Each row is a point. The window is the flat piece filled in between its corners: a triangle in 3 columns, a solid with four corners in 4, and so on. A path goes straight from each point to the next, and from the last back to the first. After which points does the path pass through the window?

Window (3 x 3):
[[-0.02  3.18 -0.36]
 [-3.57 -2.80  1.43]
 [ 0.34  0.84 -0.75]]
Path:
(1): [-1.98  1.89 -1.63]
(2): [ 0.02  3.13 -1.49]
(3): [0.91 3.33 0.60]
(4): [-0.53 -0.78  1.39]
(5): [-1.82 -0.46 -0.62]
(6): [-2.97 -2.26  0.12]
(7): [-1.71 -2.62  2.98]
(8): [-1.54  0.44  1.90]
(9): [-2.90  0.71 -1.97]
(10): [-0.72  2.71 -1.94]
(11): [0.68 2.80 2.74]
(12): [0.48 2.50 2.39]
Through the window after points: 4, 10

Window, 6 rows:
[[-0.03  3.29  2.29  3.81  2.69  0.67]
 [-1.53 -3.74  1.15 -3.77  1.42  0.75]
 [ 3.15  2.25 -0.19  1.68  0.54  0.93]
 [ 1.25  1.69 -2.67  2.74  0.18 -1.19]
 [-1.30  1.45  0.74 -1.51  0.63  2.13]
 [ 0.51  0.50  2.84 -2.82 -5.06  0.45]]
Path:
(1): [-0.28  0.11  0.83 -2.76  1.97  0.25]
(2): [-1.53 -1.62  0.64 -1.11 -0.28  1.92]
(3): [ 0.62 -0.07  1.34  1.90 -0.31  3.11]
(4): [ 1.01  1.96  2.15 -1.94  0.46 -0.50]
(5): [ 1.20  1.83  0.21 -1.58  0.13 -1.08]
(6): [ 0.57 -0.16 -1.89  1.34 -2.61  2.36]
(7): [-0.41 -0.38  0.90  0.79 -2.61  3.61]
(8): [ 0.59  2.29  2.56 -3.99 -2.05 -2.10]
(9): [ 1.85  2.47 -0.48  1.16  0.84 -0.43]
(10): [ 0.31 -1.04 -0.87  3.80 -1.18  2.30]
(11): [-0.47 -2.22 -0.19 -0.58 -1.69  2.35]
(12): [ 0.30  0.36  1.02 -5.10 -1.17 -1.36]
(13): [ 0.93  2.70  0.74  1.48  1.85 -0.64]
(14): [-0.91  0.49 -1.03  5.45 -0.30  1.91]
(15): [-0.54  1.93  1.77  3.66  0.99  2.26]
(16): [ 0.45  3.32  2.14  2.45  2.68 -0.40]
Through the window after points: 1, 7, 9, 13, 15

Window:
[[-1.71  0.48  1.98  2.25  4.17  1.53 -2.92 -0.45 -3.81]
 [-0.42  1.82  3.37 -1.57  2.11  3.09 -2.25 -2.17 -0.21]
 [-3.67 -0.12  4.91  2.85 -2.71 -2.24 -2.75 -1.45  2.37]
 [-1.48 -4.15 -0.14  0.57  0.25 -5.45 -1.09 -0.32  0.30]
 [ 1.56 -1.23  0.88  1.66  4.00  2.22  1.41 -0.84 -1.12]
 [ 0.33  2.66  3.62 -0.68  1.35  0.49  2.23 -0.23 -1.48]
 [ 1.22 -0.54 -3.65  1.61 -1.18 -1.47 -3.62 -0.14 -0.07]
 [-1.24  0.75  2.94  0.07  1.48  0.65 -1.10  2.17  1.22]
 [ 1.82  0.75 -1.14  1.19 -0.25 -6.85 -1.80 -0.30  4.62]]
Path:
(1): [ 3.49 -1.70  1.49  0.74  0.72 -1.79 -1.42  0.78  0.56]
(2): [ 1.77  0.91  2.42  1.57  1.01 -2.44 -1.59  0.04  0.01]
(3): [-3.94  1.51 -1.22 -0.14  0.73  1.13 -1.44 -0.67  4.13]
(4): [-1.32  0.43 -1.58  1.36  0.94 -1.09  0.31 -0.31  0.69]
(5): [ 0.82 -0.53  1.74  1.35  0.71 -0.34 -1.99 -0.58  0.09]
(6): [ 1.47 -2.65  1.91  1.51  1.34 -0.48 -0.51 -0.22 -1.60]
(7): [-0.61 -0.80  0.16  0.96  2.79 -0.62  0.23 -0.80  0.21]
(8): [-4.40  0.70  0.20  1.33  3.03  1.07 -0.62 -1.72 -1.59]
(9): [ 2.32 -2.12  3.49 -0.35  0.04 -0.13 -2.64  1.11 -1.10]
(10): [ 2.02 -0.99  1.78  1.02 -0.04 -1.79 -4.03  0.35 -0.52]
(11): [-1.80  0.67 -1.06  1.86  0.25 -1.86 -1.12 -1.01  1.17]
(12): [-3.53  2.48  0.37  1.12  2.63 -0.37  0.03 -1.04  1.93]
Through the window after points: 4, 6, 10, 12

Window (11 x 11):
[[-1.65 -4.17 -4.72  8.08  1.32 -1.08  0.00  1.61 -3.00 -6.73 -2.52]
 [-1.17  1.35 -0.49 -1.88 -0.18  0.41  0.88  1.13  4.33  1.43 -3.25]
 [-1.36  1.50  2.27 -2.01  0.45  1.10 -3.10  1.79 -0.39  1.00  1.29]
 [ 0.27  0.31  3.72  1.22 -0.07 -2.22 -2.43 -0.71  3.14  2.00 -0.05]
 [-1.46 -2.97  2.92  0.44  0.41  1.86 -0.93  2.64  2.34  1.05  3.24]
 [-2.26 -3.28  0.61  3.03 -1.53 -2.20  1.24  1.00 -2.89 -5.19  1.46]
 [ 0.08 -1.50  0.36 -0.17  2.28  1.13 -0.52 -1.35  0.49 -4.05  3.42]
 [ 0.26 -2.55  1.02 -3.33  0.49  0.36 -1.02 -1.55 -0.88  2.49 -0.17]
 [ 3.26  0.78 -1.76 -1.85 -1.78 -1.11 -0.73  3.36  2.71  2.66 -1.54]
 [-0.35  0.23  0.09  0.51 -4.34  1.08 -1.58 -3.53 -0.83  2.71  1.59]
 [-1.64  0.43 -2.58 -3.65  3.67 -1.14  0.86  0.85  1.01  2.73  3.13]]
Path:
(1): [-3.06 -2.59 -0.28  0.18 -0.01 -1.28 -3.48 -0.76  5.88 -1.69  0.97]
(2): [-0.70 -2.85  0.95 -1.01 -0.25  0.82 -2.41 -0.06  2.03  0.92  1.53]
(3): [-1.28  1.23  1.94  1.88  0.65  0.91  2.89  2.55 -1.49  0.44  3.05]
(4): [-0.59 -0.26  1.09  0.10 -0.13  0.50  0.45 -0.59  0.00  1.30  1.98]
(5): [-0.63 -2.71 -3.54 -2.31 -1.49 -0.01 -5.00 -1.62  0.92 -1.49  0.86]
(6): [-1.40 -2.24 -1.85  0.44 -2.11 -2.67 -2.94  0.53  2.31 -1.62  0.04]
(7): [-1.29 -1.35  1.12  2.63  2.09  1.60  0.93 -0.54 -2.33 -1.24  1.06]
(8): [-0.19  0.64  0.08 -1.07  1.61  0.13  1.12 -0.28  0.56  1.35  0.44]
(9): [-2.15 -0.93 -1.75 -1.72 -0.97 -0.45 -2.18  1.05  2.97  0.44  1.07]
(10): [-2.09 -1.12  0.20 -1.43 -1.59 -2.19 -3.98  0.33  1.28  1.69 -0.16]
(11): [ 1.53  0.65  3.17  2.28  0.28  0.48  0.39 -1.56  1.38  0.90  1.07]
(12): [ 0.01 -0.17 -0.09  2.22  1.14  0.28  0.79  1.50  0.46 -0.96  0.86]
(13): [-3.23 -2.58 -1.00 -2.12 -2.31 -2.41 -3.41  1.09  2.21  0.08  0.09]
(14): [-0.96 -0.25  0.61 -1.99 -0.23 -0.73 -2.41  1.09  2.28 -0.73  1.25]
(15): [ 0.63 -0.34  1.12 -1.10  0.67  0.81  0.24 -0.20  0.22  1.18  1.69]
(16): [-0.20 -1.03  2.05  1.78 -0.68 -1.30  0.61  0.92 -1.79 -0.90  0.72]
Through the window after points: 2, 4, 8, 10, 16

Window, 14 rows:
[[ 0.08 -1.21  2.24  2.09  0.37  0.82 -0.97  6.21  0.48 -0.46  0.31 -1.40
  -1.29 -1.42]
 [ 0.73 -2.15 -2.02 -1.99  1.21  1.45 -1.61 -0.24 -0.74  1.40  2.30 -4.71
  -0.95  2.49]
 [-1.27 -0.70 -2.75  0.02 -5.19 -1.11  0.22  0.69 -1.68 -0.61 -1.01  0.11
   0.37  1.91]
 [ 2.29 -0.35 -0.65  1.65 -2.26  1.57  2.24 -1.13  1.46 -3.52  0.52 -2.09
   1.17  2.71]
 [ 0.69  1.66  0.01  0.06  0.80  3.32 -1.27  2.87 -0.64 -0.72  0.79 -0.72
   2.36  0.05]
 [ 2.53  1.35 -1.02 -3.21 -1.69 -0.71  1.29  1.48  0.13 -1.11 -0.08  1.02
   2.35  4.47]
 [-1.79 -2.20  2.74 -3.87  0.11  0.44 -3.91 -0.06  1.11  3.81 -1.45 -1.84
   1.35 -0.73]
 [-3.02  1.53  0.95  1.41 -2.39 -0.49  2.50  1.34 -3.70 -1.69 -0.57 -0.58
  -3.35  3.57]
 [ 0.18  3.77  0.12 -3.84 -3.31 -1.22 -1.12  1.28  1.60  0.64 -1.57  0.09
   0.18 -0.94]
 [-1.11 -1.13 -1.18 -0.78  0.80 -3.05 -2.19 -1.63  0.51  0.60  0.00 -3.27
   2.17  0.03]
 [-2.01 -1.58  2.50 -2.02 -0.34 -0.36 -0.17 -0.06  2.11  2.53  2.79  1.38
  -0.18 -3.46]
 [ 4.08 -2.19 -3.71 -2.62  1.36  1.64  2.43 -4.99 -0.24 -2.69 -0.42  1.75
  -1.20  3.46]
 [-2.08 -1.12 -4.19 -4.15 -0.42 -0.54  0.88 -0.87  0.19 -2.04 -1.68 -5.13
   2.54  2.90]
 [ 0.57 -4.06 -0.27 -3.62 -2.81 -1.48 -0.43 -3.83 -4.60 -3.12  1.58  0.04
  -2.21  1.55]]
Path:
(1): [-0.50 -1.70 -0.12 -3.54 -0.58  1.26 -2.12 -0.98  1.88 -3.85  2.34 -1.06
 -1.45  3.66]
(2): [-0.13 -1.38 -0.11 -1.03 -1.26 -1.78  0.73 -1.00 -1.92  1.78 -0.09 -0.07
  0.76 -1.53]
(3): [ 0.36  0.04 -0.14 -1.42  0.28  1.22  0.47  0.63 -2.05  0.67  0.15 -2.01
  0.85  0.56]
(4): [-1.76 -0.28 -0.50 -1.69 -2.21 -1.50 -1.90  1.79  1.12 -1.23 -0.28  0.64
 -0.93  2.28]
(5): [-1.25 -1.47 -1.35 -1.83 -1.92  0.83 -1.46  0.55  1.56 -1.52  0.15 -1.01
 -0.23  2.27]
(6): [ 1.27  2.60 -0.69 -2.42 -1.01 -1.37  1.08  0.27 -2.42  1.62 -0.79 -1.91
  1.61 -0.80]
(7): [ 1.29 -2.83 -0.38 -1.24 -4.67  1.11  4.45  1.10 -3.36  0.58 -1.88 -1.62
 -0.38 -0.50]
(8): [ 0.39  2.17  0.14 -2.19  1.94 -0.93 -3.35  1.30  2.93 -1.16  1.70  0.69
  2.06  3.49]
(9): [-2.97 -2.50 -0.46 -3.02  0.66  1.21 -2.10 -1.32  1.89 -3.95  0.91 -1.04
  0.08  2.46]
(10): [ 1.30  0.55 -0.26 -0.32 -3.12 -0.99  1.66  0.75 -0.58  2.16  0.19  0.16
  0.51 -0.76]
(11): [ 0.84 -1.04  2.40 -3.10 -1.52 -0.47  1.53 -0.96 -2.21  1.78  1.82 -3.89
  1.02 -1.78]
(12): [-1.47 -0.36 -3.11  0.42 -1.61 -0.11 -1.00  0.86  0.42 -1.74 -0.96  0.18
 -0.17  3.26]
Through the window after points: 1, 5, 7, 9, 11
